Each row of a before or after table is a point. The points were changed in one or more steps. Then noise was added and the rows were shuffled. The steps act on columns, c1 being the first. Name the steps. A step turns or swaps two columns, mirrors them in a line or flattens them onto one, adds a multiple of one to another, or multiplies or shifts one. Angles are multiples of 10 degrees, from the lower column toward the higher: turns from -170 to 170, lines from 10 to 170 but not 90. Use the fewest steps. Two steps may share a column if one is a turn and the other turns, adds or multiplies; they go together, in the order done. Otherwise the lowest column goes first.
(in the rows, 128 means zero)

Before (8 x 3)
[[137  88 144]
 [122 119 165]
 [145 115 128]
 [126 138 107]
 [170 103 150]
 [121 154 110]
 [106 157 118]
 [154 117 143]]
After (8 x 3)
[[197  89 134]
 [164 115 129]
 [208 103 136]
 [ 63 156 123]
 [171 115 134]
 [ 81 153 122]
 [110 138 121]
 [136 119 141]]
Steps: add -1.5 times c2 to c1; multiply c3 by 0.4

Before (8 x 6)
[[117 126 143  95 106 128]
 [ 93 113 142 130 162 137]
 [158 107 142 140 153 138]
 [141 145 136 171 146 130]
 [144 141 175 103 128 171]
 [126 146 100 125 164 128]
 [110 125  13 123  81 171]
 [134 133 139 113 155 124]]
After (8 x 6)
[[127 137  94 143 149 139]
 [138 139 129 146  92 160]
 [131 111 171 136 117 117]
 [170 113 107 176 130 110]
 [129 102 125 102  94 127]
 [167 139 123   8 173 146]
 [119 118 113 134 101 120]
 [139 142 139 145  95  97]]
Steps: turn c1 and c6 by -90 degrees; turn c2 and c5 by 170 degrees; swap c3 and c4

Before (13 x 8)
[[150 133 136 149 102 150 146 119]
 [117 102 139 110 145 110 149 113]
 [118  55 133 131 118 111 111 163]
 [133 140 140 106 121 115  88 120]
 [146 150 125 119  98 163 146 117]
 [120 133 121 122 107 131 118 105]
 [123 125 129 123 167 152  93 121]
 [124 130  88 126 139 110 152 129]
 [205 156 117 125 105 129 151 126]
 [132 155  93 115  90 109 154 114]
 [120 149 114 110 133 172 147 157]
 [126 140 129 146 151 123 129 103]
 [125 131 138 164  90 117 128 159]]
After (13 x 8)
[[120 149 172 132 143 114 135 157]
 [150 133 151 141  50 136 151 119]
 [117 102 109 132 179 139 136 113]
 [126 141 123 133 196 130 136 103]
 [124 130 110 138 162  88 146 129]
 [146 150 163 134  39 125 137 117]
 [118  54 110 122  99 133 116 163]
 [131 155 109 137  14  93 141 113]
 [123 125 152 111 246 129 100 120]
 [125 131 117 137  15 137 144 159]
 [133 140 115 104 107 140  88 120]
 [119 133 132 122  65 121 118 105]
 [205 156 129 137  59 116 144 126]]
Steps: swap c3 and c6; flatten c4 and c7 onto the line at 60 degrees; multiply c5 by 3

Before (8 x 11)
[[ 69 134 151 111 138  84 131 125 137 150 117]
 [ 91 136 155 142 102 113 153 150  87 132 149]
 [157  87 132  98 145 193  87 118 125 127 107]
 [139  86 109 101 144 183 106 183 132 119 149]
 [110 157 158  94 158 125 157 128  87 151 114]
 [ 86 142 148 152 159 110 161 126 105 108 129]
 [ 94 178 142 147 122 160 165 152 106 107 100]
 [160  70 113 126 130 132 105 183 139  95  96]]
After (8 x 11)
[[179  85 109 105 145 106 101 180 135 115 109]
 [127 159 157  91 155 145 148 131  87 155 155]
 [162 180 146 151 124 156 160 153 105 108 162]
 [115 136 155 139 101 167 114 150  85 133 154]
 [ 92 137 151 112 136 195 140 120 133 146 131]
 [187  84 130  96 144  88 142 118 128 126  87]
 [118 139 149 149 159 170 136 125 110 110 159]
 [128  69 114 130 128  97 156 183 140  92 100]]
Steps: turn c1 and c6 by -100 degrees; turn c7 and c11 by 80 degrees

Before (11 x 14)
[[131 102 132 143 107 136 166 136  86 165 150 182 123 139]
 [131 145 163 164 174 155 154 109 155  87 159 180  93 126]
 [164 147 146 131 139 158 146 147  95 126 148 163  97 133]
 [140 143 108 135  96 135 148  86 152  86 156 123 131  91]
 [132  90 117 131 111 121 147 142 104 150 109 176 116 117]
 [105 153 184 152 148 130 102  89 153 161 151  97 130 123]
 [127  97 106 152  94 113  97 115  87 137 156 108 132  83]
 [112 118 160 135 134 158 156 158 146 102 131 101 171 139]
 [ 99 143 182 125 157 107 166 118 135 146 156 118 154  65]
 [148 102 117 107 116 130  91 118 115 121 169  98 157 135]
 [166  99 160 132 110 108 130 158 140 170 171  96 155 144]]
After (11 x 14)
[[113 117 158 135 132 159 157 169 148 104 129  83 168 138]
 [128  97 106 152  94 114  95 110  87 135 158  97 132  84]
 [133  89 118 129 115 118 149 145 105 148 108 203 114 118]
 [129 101 133 143 108 138 167 138  85 165 150 213 124 141]
 [141 143 108 137  98 137 146  74 151  86 156 120 127  92]
 [101 144 180 126 157 109 165 114 134 144 156 112 154  64]
 [168 102 161 131 111 108 130 166 139 171 170  78 155 145]
 [132 146 162 164 174 156 153 104 154  87 159 212  93 127]
 [149 102 119 107 115 133  92 113 116 121 168  79 156 136]
 [165 147 145 129 137 158 145 151  95 127 147 184  95 134]
 [108 152 182 150 148 128 103  78 155 160 153  79 130 122]]
Steps: multiply c8 by 1.3; multiply c12 by 1.6

Before (8 x 18)
[[144 143 117 169 135 128 247 112 122 133 135 142 189 183 129 123 148 142]
 [121 108 215 163  85 140  92 143 116 115 129 146 105 145 139 124 114 106]
 [173 117 115 159 132  86 118 111 143 135 119 151 115 133 132 122 108  34]
 [104 116 172 138 159 137  75  83 120 121  86 149 138 128 136 154 103 142]
 [107 108 117 169 131 139  83 135 158 134 120 158 108 131 130 116 127 130]
 [121 109 107 151 132 124  96 140 119 135 107 144 121 150 126 161 100 125]
 [107 190 119 116 150 134 139 112 120 126 116 196 123 126  61 115 153 138]
 [112 112 147  98 116 123 136 142 121 135 215 159 101 135 133 127 128  92]]
After (8 x 18)
[[174 118 118 160 105  89 118 110 144 135 146 132 114 133 132 121 140  33]
 [118 107 211 162 112 142  92 143 116 114 134  86 104 146 139 125 141 105]
 [106 109 126 170  99 140  82 135 159 134 136 129 107 130 130 116 125 129]
 [145 144 115 168 114 128 247 110 123 132 111 135 190 183 129 125 113 141]
 [107 190 119 117  60 133 139 112 120 125 126 149 123 126  62 114  99 136]
 [103 115 171 136 107 139  76  83 119 120 177 160 140 128 138 155 127 142]
 [121 109 104 151 114 122  96 140 120 136 160 132 121 149 127 162 142 126]
 [111 112 144  97  98 122 136 141 121 136  52 117 100 136 134 127 171  94]]
Steps: add 0.3 times c9 to c3; turn c5 and c12 by 90 degrees; turn c11 and c17 by 150 degrees

Before (10 x 24)
[[ 99 107 120 139 146 131 123 143 136 142 135 155 134 127 145 105 138 132
  125 133 118 140 101 124]
 [146 106 125 122 142 123 143 140 107 142 116 152 143 125 138 161 151 130
  133 113 123 150 120 133]
 [129 101 132 137 138 129 133 131 126 141 135 142 120 113 132 115 143 133
  131  85 123 127 125 132]
 [143 101 118 142 133 112 136 121 129 121 162 135 110 120 137 109 145 131
  119 123 115 149 127 137]
 [119  99 131 119 108 129  70 135  78 119 125  42 131 146 145 120 138 143
  134 119 136 141 113 137]
 [141 120 117 116 148 122 149 139  69 141 165 154 140 138 145 195 138 135
  121  90 179 121 124 137]
 [143 139 123  93 124 121 154 133 136 141 165 115 143 111 140 122 139 138
  126 135 115 150 100 141]
 [142 108 117 130 132 129 149 138 143 142 146 163 141 116 137 124 152 141
  135 128 113 148 109   7]
 [135 124 123 130 137 117 121 143 142 120 140 153 111 183 100 106 146 144
  134 121 116  66 125 135]
 [139 155 118 134  96 127 146 127 107 130 116 143 112 137 136 105 145 138
  127 129 175 154 122  87]]
After (10 x 24)
[[ 99 139 119 149 145 116 122 121 120 141 134 155 133 126 143 157 140 132
  125 134 119 134 101 125]
 [144 149 126 136 143 105 141 104 147 143 113 151 145 125 138 100 157 131
  133 112 121 128 119 133]
 [138 104 118 114  96 102 146 137 149 131 118 142 114 137 135 148 150 138
  128 128 175 130 122  88]
 [141 143 118 123 151 133 150  94 187 141 166 156 139 139 144  69 142 138
  121  89 178 118 125 137]
 [137 132 122 132 136 187 121 122 112 121 140 152 110 183  99 155 153 144
  135 120 116 107 125 137]
 [141 141 118 143 132 108 146 122 110 140 145 159 141 117 135 136 159 138
  136 128 113 132 108   7]
 [143 142 124  92 122 105 156 126 120 141 165 115 142 112 142 132 142 140
  126 136 116 124  99 143]
 [129 144 132 153 136 129 134 130 131 140 135 140 118 112 131 142 147 133
  127  85 124 129 127 133]
 [119 157 131 141 109 114  71 124 177 119 123  43 130 144 146 139 140 141
  134 117 137 131 111 137]
 [143 142 117 157 132 105 137 141 126 123 163 136 107 122 137 143 152 132
  117 125 117 116 126 135]]
Steps: mirror c2 and c4 in the line at 110 degrees; turn c6 and c22 by 80 degrees; turn c8 and c16 by 160 degrees; multiply c9 by -1; multiply c17 by 1.3

Before (13 x 32)
[[152 113 137  84 138 113  91 125 159 109 106 143 113 142 124 113 129 130
  177 124 120 129 136 129 138 182 142  80 125  93 113 114]
 [142 154 110  81  93 112 125 116 164  80 139 127  80 106 129  95 131 133
  164 114 126 124 102 137 122 185 123 106 118 103 156 117]
 [129  92 200 138 112 179 161 122  93  92 154 147  93 163 186 100 155 137
  158 148 149 134 136 122 126 125 135 149 178 162  94  73]
 [146  94 128 125 120 148 133  86  89 181  91 159 130  76 172 107 112 134
  155 136 115 115  50 150 106 128 151 136 136 166  88 194]
 [152 100  70 104 104 125 149 116 169  79  87 108  98 111 117  98 121 141
  165 107 131 128 140 122 143 162 165  58 120 124 153 129]
 [127  97 142 165  86 176 105 149 110 123 201 154 119 179 200 107 156 150
  149 154 166 121 134 116 122 109 118 157 137 169 105 105]
 [165 171 125 121 114 128 102 133 139  88  88 141 136  78  97 106 147 142
  148 123 102 126 111 127 114 161 138  64 125 109 128 107]
 [103  80 180 179 100 178 155 118 138 151 165 125 106 132 172 132 148 125
  161 143 159 147 132 130 108 109 132 157 134 134  98  73]
 [127 135 129  72 123 115 116 118 164 100 114 105 147 113 101  84 121 110
  128 114 104 150 115 116 123 166 152  79 121 142 149 113]
 [114 122 113 107 120 115 125 130 134 127 116 137 114  87 137 123 159 128
  140 126 141 135 102 113 148 191 144  65 147 128 160 119]
 [137 129  84  99 115 126 129  97 148  64 130 123 130 115 129 149 155 102
  161 124 106 160 118 126 144 161 132  85 132 111 139 137]
 [106 110 166 144  89 179 144 160 114 118 147 123 125 133 178 119 166 113
  163 133 133 121 162 150 155 154 158 180 127 153 116  89]
 [183  99 158 118 126 105 141 106  99 189  93 141 175  64 219  92 136 154
  167  74 113 135  68 153  89 119 144 126 161 153  79 151]]
After (13 x 32)
[[136  98 158 133 126 107 138 107  95 188  95 140 176  88 220 154 137  93
  169  73 113 136  69 155  98 121 146  77 122 163  79 151]
 [106  92 200 139 114 180 160 121  91  92 156 147  94 165 186 139 155  99
  159 151 148 136 135 122  93 126 135 149 158 125  95  73]
 [120 112 166 156  92 180 143 160 113 117 146 122 125 170 176 113 164 120
  163 134 131 120 163 150 110 155 157 110 139 100 115  91]
 [112  80 179 117  99 179 154 120 135 150 166 126 107 180 171 123 148 131
  161 144 161 147 132 129 120 111 130 104 147 148  99  72]
 [132  95 128 133 119 148 135  87  89 181  90 157 128 104 172 133 114 105
  154 134 114 116  50 150  92 127 150  79 123 142  91 196]
 [120  96 141 126  88 176 105 149 112 123 202 155 121 196 201 152 159 107
  151 154 166 121 133 115  88 108 119 149 131 127 104 107]
 [132 136 129 127 124 115 116 119 166  99 113 107 147  57 101 109 119  84
  128 113 102 149 117 115 111 166 152 151 124 130 149 115]
 [115 124 113  92 122 117 126 129 134 126 113 140 115  56 139 129 157 124
  139 125 143 134 104 112 131 192 143 120 144 109 160 118]
 [144 104  69  92 102 127 148 114 170  77  85 108 100  67 118 141 120  99
  166 106 131 127 139 122 135 162 164 146 109 113 151 127]
 [141 153 113 141  90 111 127 115 164  80 139 130  79  78 129 134 131  95
  165 117 128 125 101 138 151 188 123 136 116 135 157 116]
 [143 173 123  81 114 128 102 133 139  88  87 141 135  63  97 144 146 106
  147 126 105 126 113 128 144 162 141 109 110 145 128 108]
 [130 130  84 112 115 127 129  96 147  65 128 121 130  76 129 104 154 149
  160 126 105 161 119 127 148 162 133 142 123 114 139 136]
 [139 113 137 120 139 113  89 126 158 111 107 143 111  80 123 132 130 115
  177 123 119 129 136 130 164 184 141 169 115 125 113 114]]
Steps: flatten c1 and c29 onto the line at 130 degrees; turn c4 and c28 by -130 degrees; turn c14 and c28 by 60 degrees; swap c16 and c18; mirror c25 and c30 in the line at 140 degrees

Before (11 x 64)
[[172 139 108 170 120 125  84  88 129 107 154 114 157 135 115 115 151 133
  124 166 162 155 155 101 125 127 108 114 156  91  94  95 157 169  90  80
  125  99 141 139 127  90 156  83  95 142 125 116  88 146 101 128 142  90
   97 158 129 109 149 111 102 148 117 115]
 [149 137 145 178 158 133  80 106 112 160 103 121 189  82 137 124 151 143
  150 161 129 160 133 101 157 138 104 145 150 172  95 124 115 101 155  97
  103 126 176 159 152 129 124 139 131 123 165 145 165  94 128 136 161 105
   94 118 121 129 124 122  94 110 116 101]
 [ 99 159 133 130  91 110 107 115 102 106 101 130 126  97 136 122 105 149
  142 106 112 115 156 150 121 142  85 124 146 166 138 153 154 156 156 103
  148 107 111 129 171 174 131 111 146 138 166 176 108  90 132 140 116  95
  133 161 139 118  93 142 122 101 140 106]
 [152 158 106 104 163  90 114 126 138  98 179 135 171  96  84 103 112 100
   99 180 103 106  95 135  98 121 139 122  78 118  90 164 184 144  98 125
  105 144 118 166 160 144 111 139 162  90 114 115 132  75 117 161 140 144
  132 145 101 106 116 131 119 184  92 103]
 [159 109 138 139 166  95 156 157 112 154 181 114 114 146 140 143 115 170
  128 174 157 101 117 153 134 136 114 106 145  97 145 141 128 120 146 142
  172 140 147 105 118 131 134 113 106  88 151 147 144  90 112 122 147 101
  117 153  88 174 139 125 118 170 142  91]
 [158 115 118 169 166 104 103 163 135  93 154 153 159 142 167 149 139 129
  103 142 163 160 139 170 163  93 135 165 107 121 138 136 141  85 142 125
  120 155 128  87 121  91  87  99 129  77 133 162  90 134 147 149 120 137
  125 100 153 105  88 121 105 154 155 155]
 [133 165 115 148 146 151 149 125 105 126 113 147 137 105 134 148 104 127
   74 115 101 130  90 113 107 109 139 149  87 161  81 165 131 138 140 140
  105  82 114 120 134  90 121 123 157 105 128 146 136 153  92 118 117 140
  121 175 102 126 159 101  61 151 107 127]
 [115 123 125 177 104 133  97 132  91 158 113 109 153 151  92 135 165  94
  130 166 128 117 113 157 124 148 152 159  81 128 136 139 142  89 134 130
  140 113 186 167 102  92 152  75 137 126 155 127 164  92 128 137  98 157
   97 131 120 175 145 103 132 110  97 155]
 [133 169 121 122 162 166 127 148 132 132 124 132 116 101 117  97 134 121
  139 161 162  85 124 151 137 134 129 149 156 159  91 137 140 164  97  74
  125 121 106 107 150 113 143 124 116 157 104  94 122  96 126 162 142 109
   78 136 112 180 158 126 127 154 164 121]
 [123  99 151 126 103  85 133 142  83 157 176 135 116 129 152 171  86  94
   81 114  91 161 168 110 182  68 132 149 102  95 130  97 104  92 167  73
  169 148 111 160 115 104 112 121  92 122 110 152 145 137  91  92 152 155
   70 123 131 169 129 151  58 161 157  79]
 [163 132  75 115 143  93 155 127 139 107 176 128 163 114 160 114 144 127
  128 141 115 119  92 102 125 142 113 168 132 113 139 147 115 139  86 135
  109 114 125  93 132 129 107 116 141  89 145 109 144 115 135  82 110 106
  144  97 105 124 105 139 141 180 143 123]]
After (11 x 64)
[[135 168 121 123 162 165 126 148 131 133 123 131 117 100 118  94 134 122
  138 161 113  86 131 151 139 133 129 148 154 160  90 139 139 129  98  74
  138 121 105 128 149 115 141 125 116 159 102  97 123  98 125 162 143 109
   78 134 112 180 158 125 134 150 162 161]
 [160 118 117 169 166 103 102 164 136  94 155 153 160 141 167 149 140 127
  104 143 151 160 220 169 165  93 135 163 108 121 140 137 140 123 142 125
  135 156 129 106 121  92  85  97 128  77 133 161 111 133 147 148 119 136
  125 100 153 106  89 123  98 149 157 169]
 [114 123 125 176 104 132  98 131  93 159 114 109 153 149  91 134 165  94
  134 167 155 116  35 155 124 148 153 161  81 129 136 138 144 127 134 131
  123 114 186 188 101  91 153  76 138 127 155 126 139  92 126 135  98 155
   97 130 120 176 145 104 126 116  97 134]
 [173 140 108 171 121 127  84  85 128 107 154 113 158 133 115 115 151 132
  122 163 112 156 248  99 125 130 105 113 157  91  94  93 157 125  90  79
  134  96 141 159 128  92 158  84  96 142 124 115 123 147 100 127 140  88
   97 157 129 109 150 111 112 146 118 161]
 [150 156 108 106 163  89 116 126 138  96 179 135 170  93  85 102 113 100
  102 177 109 108  66 137  98 123 138 123  78 119  90 162 185 125  97 125
  143 144 118 186 160 144 111 137 164  89 113 115 102  75 118 160 141 142
  132 143 101 106 119 133 122 170  93  98]
 [123  99 152 125 103  85 132 142  81 158 175 135 115 130 152 172  84  96
   80 114  86 162 159 112 182  68 132 147 100  95 129  98 103 116 166  73
  143 148 111 180 114 105 111 121  93 124 109 152 170 139  89  93 153 154
   71 122 131 168 131 153  55 172 158  83]
 [ 98 158 133 129  89 110 108 116 102 105 101 132 125  98 136 122 106 149
  142 108 109 116 209 148 120 143  86 125 146 164 136 152 152 126 154 102
  124 110 112 148 172 174 130 112 147 137 167 176 136  90 131 139 115  96
  134 162 141 116  92 141 127 111 140 107]
 [151 135 142 178 157 135  79 108 110 160 103 121 191  84 137 124 150 143
  151 162 100 162  63 101 158 138 104 143 149 173  97 123 117 122 154  98
  119 125 176 180 153 129 126 138 129 123 166 145 157  96 127 136 162 105
   94 117 122 129 127 121  90 105 117 124]
 [132 166 113 149 148 150 148 125 104 126 114 148 136 106 133 148 104 127
   73 118 132 131  52 114 106 110 140 149  88 161  80 166 130 117 140 140
  134  82 114 140 135  89 121 122 158 105 129 146 104 152  92 118 118 141
  121 174 102 125 158 102  64 141 107 101]
 [162 132  76 116 143  94 153 127 138 106 175 127 164 113 160 115 144 127
  129 142 125 119  38 104 124 141 112 169 133 112 139 147 116 131  85 135
  142 115 126 112 131 128 107 118 140  89 145 108 110 114 136  82 109 106
  143  97 106 125 106 141 143 167 142 115]
 [159 109 139 139 167  95 155 159 112 155 181 112 113 145 140 141 116 170
  128 173  87 101  79 152 133 135 115 107 146  96 144 140 130 125 145 142
  146 139 146 126 118 131 133 112 104  89 151 147 130  90 110 122 147 102
  117 153  88 174 140 126 117 178 143 150]]
Steps: mirror c21 and c64 in the line at 50 degrees; turn c23 and c49 by 50 degrees; multiply c23 by 2.5; flatten c34 and c61 onto the line at 80 degrees; flatten c37 and c62 onto the line at 70 degrees; shift c40 by 20

Before (12 x 64)
[[127 137 157 112 132 121 105 124 134 132 149 160 139 159 146 105 129 125
  119 163  73 122 128 143 130 144 161 101 124 109 152 148 131 159  83 172
   99 117 130 127 123 114 152 120  98 137 138 122 114  93 135  84 101 136
  119 152 161 141 148 181 112 186 126 121]
 [155 196 157 113 129 128 115 106  68 135 136  87 129 170 116 154 133 136
  124  31 154 116 139 112 109 129 132  96 139 103 151 107 135 153 109 105
  123 155 121 122 138 123 137 117 109 132 113 126 127 144 132 147 136 144
  143 114 157 123  97 118 180 171 146 131]
 [148 135 150  90 138 122 136 109 124 110 105 156 101 160 146 154 148 141
  139 166 122 142 155 142 138 140 172 126 125  97 158 152 103 126 105  96
  102 131 115 108 125 145 122 123 142 122 109  97 146 125 129  91 132  30
  123 118 156 149  88 112 169 144 151 139]
 [166 129 147 103 146 128 139 145 115 127 104 149 114 112  88  37 197 119
  121 119 139 139 138 117 145 143 144 210 140 105 153 146 146 123 149 124
  102 109 125 102 136 159 118 100 134 123 115 110 131  68 143 148 135 146
  134 111 137 124  89 168 132 133 147 137]
 [151 142 161 124 163 128 125 105 130 142 134 158 107 168 139 129 135  86
  112 118 147 135 115 132 112 125 125  97 132 168 138 109 135 156 125  98
   92 144 116 126 121 124 118 131 150 121 142 113 110 105 126 150 102 128
  133 113  98 111 171 154 112 152 140 136]
 [131 185 155 112 130 124 171 129 122 145 140 134 100 145 120 144 160 144
  110 155 142 122 141 115 115 146 125 100 141  97  17 102 127 141 153 100
   95 129 113 138 137 123 141 129 107 136 120  55 111 123 170 131 141 141
  118  85 162 160 101 145 115 153 142  96]
 [143 118 140 122 148 118 107 153  76 126 104 159 130 153 111 157 160 144
  125 125 121 142 161 173 111 128 130 104 110 133 162 120 119  87 155  98
  106 119 125 129 145 118 162 165 112 138 107 129 114 108 125 146 129 155
  119 189 143 121 110 108 189 162 117 139]
 [162 118 156 193 129 126 119 130 108 142 205 122 113 160 115 142 129 136
  127 161 120 127  79 118 123 129 139 145  76 111 108 146 121 165 157 111
  136 116 124 103 140 122 142 158 103 121 152 106 112 128 107 139  71 157
  138 130 127 113 109 117 122 129 144 126]
 [135 117 152 108 152 127 169 108 138 136 122 148 117  96 145 153 144 143
  157 146 115 119 159 127 124 138 127  97 125 190  90 140 119 118 151  96
   91 240 154 138 133 155 148 147 140 202 141 138 185 137 108 152 135 117
  139  99 153 121  95 115 119 156 151  73]
 [134 140 155 167 133 131 140 133 123  86 103 122 111 134 128 118 130 133
  115 157 141 126 106 125  95 120 134  97 145 164 164 152 146 127  98 110
   95 110 126 118 145 114 143 133 155 141 131 115 117  93 120 149 122 119
  130 209 133 113  88 132 132 151  99 115]
 [150 133 162 139 138 119 102 106 113 143 166 148 108 161 122 116 134 132
  180 145 103 166 138 111 166 136 129  99 143 114 118 156 133 151  51 188
  116 110 124  89 139 141 147 134 112 132 158 133 119 150 124  38 106  77
  144  86 116 149  94 120 125 132 151 131]
 [129 142 175  97 143 117 156 170  79 129 111 141 119 110 109 139 136 132
  135 147 118 131 156 137 101 146 141 249 146 102 153 153 138 160 128  98
  178 109 144 134 156 156 145 106 105 121 115 140 136 146 109 134 140 142
  137  83 143 111  93 135 186 125  39 112]]
After (12 x 64)
[[148 134 151  89 137 121 134 109 124 113 107 158 101 159 145 155 148 142
  141 100 122 142 164 139 138 129 173 127 125  96 156 152 102 125 106  94
  154 132 148 128 126 144 121 120 142 123 109  97 143 128 128  90 132  33
  124 116 156 150  89 113 170 142 151 137]
 [133 139 154 168 133 130 142 133 123  83 103 122 112 137 129 119 131 134
  115 151 141 126 157 125  95 123 134  97 146 164 162 152 147 127  99 111
  103 110 124 127 145 112 145 133 156 142 131 116 115  92 119 148 120 119
  131 212 133 113  87 133 131 150 166 116]
 [142 116 140 123 148 118 107 155  75 128 106 159 129 150 111 156 157 146
  122  95 122 140 128 174 113 127 130 104 112 135 165 120 118  87 155 100
  122 118 129 128 144 117 159 163 113 138 107 131 114 109 124 145 132 155
  120 188 142 119 112 108 189 158 153 139]
 [130 186 156 113 128 122 171 129 120 142 141 132 100 144 121 143 162 144
  110 116 142 124 154 115 111 134 125  99 139  97  15 103 128 141 153 100
  149 129 152 128 137 122 142 130 104 137 120  57 112 125 168 133 143 140
  117  89 161 160 100 143 115 152 156  97]
 [151 132 163 139 138 120 103 107 113 144 164 147 109 164 122 115 135 131
  180 119 104 164 146 110 166 130 128 101 143 113 118 158 133 154  50 189
  153 109 136 130 140 140 149 132 112 132 158 134 120 151 122  36 106  78
  143  86 115 151  97 119 126 133 134 131]
 [129 141 177  99 141 117 156 170  83 130 112 140 117 109 107 138 138 131
  137 100 119 128 146 135 100 152 141 248 144 100 153 152 136 160 130  98
   32 112 129 125 157 156 144 105 105 123 114 141 139 145 110 135 140 142
  138  84 144 112  92 134 186 124  95 111]
 [154 142 158 123 163 127 125 106 131 143 132 155 107 168 140 128 134  83
  113 141 148 138 118 133 111 117 123  97 131 169 139 110 135 155 125  97
  146 144 136 127 118 127 119 131 152 122 142 112 111 104 125 150 103 127
  134 113  99 111 171 151 113 152 163 135]
 [156 198 157 114 128 126 115 107  68 136 138  86 126 169 117 153 134 139
  124 117 156 116  27 114 109 126 133  96 142 104 152 108 132 152 110 107
  147 156 133 128 137 124 137 118 110 133 112 128 129 146 136 148 134 145
  144 116 155 124  97 118 181 171 129 134]
 [127 137 158 112 133 123 104 124 133 133 149 162 139 159 146 105 130 127
  118 127  72 122 165 142 130 143 162  97 125 107 155 149 132 160  85 173
  133 119 137 129 122 117 152 119  96 137 135 122 114  93 134  83 102 136
  118 152 158 140 147 180 114 187 156 118]
 [162 117 158 193 131 126 120 130 108 142 203 121 111 162 113 141 128 136
  126 177 119 127 161 119 123 124 138 144  72 110 107 143 123 163 159 112
  143 115 132 128 140 123 141 161 105 123 154 107 111 127 108 138  70 158
  137 132 127 111 110 115 121 129 118 127]
 [165 131 148 104 147 129 139 146 116 127 103 150 115 113  87  38 198 119
  124 119 139 140 118 117 146 137 146 210 142 107 150 148 147 121 151 125
  151 107 140 128 136 158 117 100 132 122 113 112 130  68 142 148 135 146
  132 113 136 126  88 168 134 132 151 139]
 [135 117 151 107 154 128 168 107 139 135 120 146 115  94 146 154 142 144
  156  98 114 119 146 128 124 153 126  95 126 190  92 141 117 118 149  95
  156 240 114 128 133 157 149 148 138 202 144 141 185 136 106 153 135 118
  140  99 152 123  95 115 120 154 160  73]]
Steps: turn c20 and c23 by 90 degrees; mirror c26 and c39 in the line at 20 degrees; turn c37 and c63 by -100 degrees; multiply c40 by 0
